Each point is reached from the start by the listed moves, each made once or not at all, plus a little noise. Say if it took an odd or an even number of moves. Then give how often each move was made.

Moves:
(1): -11	-38	39
(2): 40	3	51
(3): -38	84	38
Start: -14	27	3
Points:
-14	28	3 -> even (0, 0, 0)
26	31	52 -> odd (0, 1, 0)
-24	-12	42 -> odd (1, 0, 0)

Moves:
(1): -4	35	39	32	14	14	0	6	22	36	-12	-32
(2): -12	-20	9	-18	-2	23	-12	9	-4	26	-41	-9
(3): -9	25	20	17	-17	24	8	25	9	-29	9	3
(4): -6	-6	24	-18	-18	6	-46	2	-14	15	36	-4
(5): -32	-22	10	-12	11	-24	8	2	10	-28	23	30
(6): 0	-27	6	-24	38	1	-7	51	-26	37	1	9
(7): 10	-18	10	-3	-4	10	-2	2	-6	-13	27	4
(8): -4	12	-10	-20	66	15	-13	35	29	6	-16	5
(9): 1	-10	-4	7	-3	-28	17	-62	-20	-57	5	-22
(10): 11	48	30	-2	24	-9	19	-1	20	-4	-3	54
(11): 0	-12	-16	4	5	13	-18	-29	-18	-10	11	-8
Start: 14	-14	15	-12	-5	-36	5	-9	26	-20	11	-11
Points:
-18	-29	33	-26	55	3	-10	27	48	-98	65	19 -> odd (0, 0, 1, 0, 1, 0, 1, 1, 0, 0, 1)
-12	-46	62	-57	54	-75	-19	-51	-22	-66	82	50 -> even (0, 0, 0, 1, 1, 1, 0, 0, 1, 1, 1)
6	-60	13	-67	97	-28	-11	24	3	-9	-39	-31 -> even (0, 1, 0, 0, 0, 1, 0, 1, 1, 0, 0)
33	50	95	14	24	-22	27	0	62	3	25	19 -> odd (1, 0, 0, 0, 0, 0, 1, 0, 0, 1, 0)
-18	4	80	-46	66	-26	34	1	63	-117	13	53 -> odd (0, 1, 1, 0, 1, 0, 1, 1, 1, 1, 0)
-4	-13	31	-19	31	-80	33	-99	21	-121	46	42 -> even (0, 0, 0, 0, 1, 0, 0, 0, 1, 1, 1)
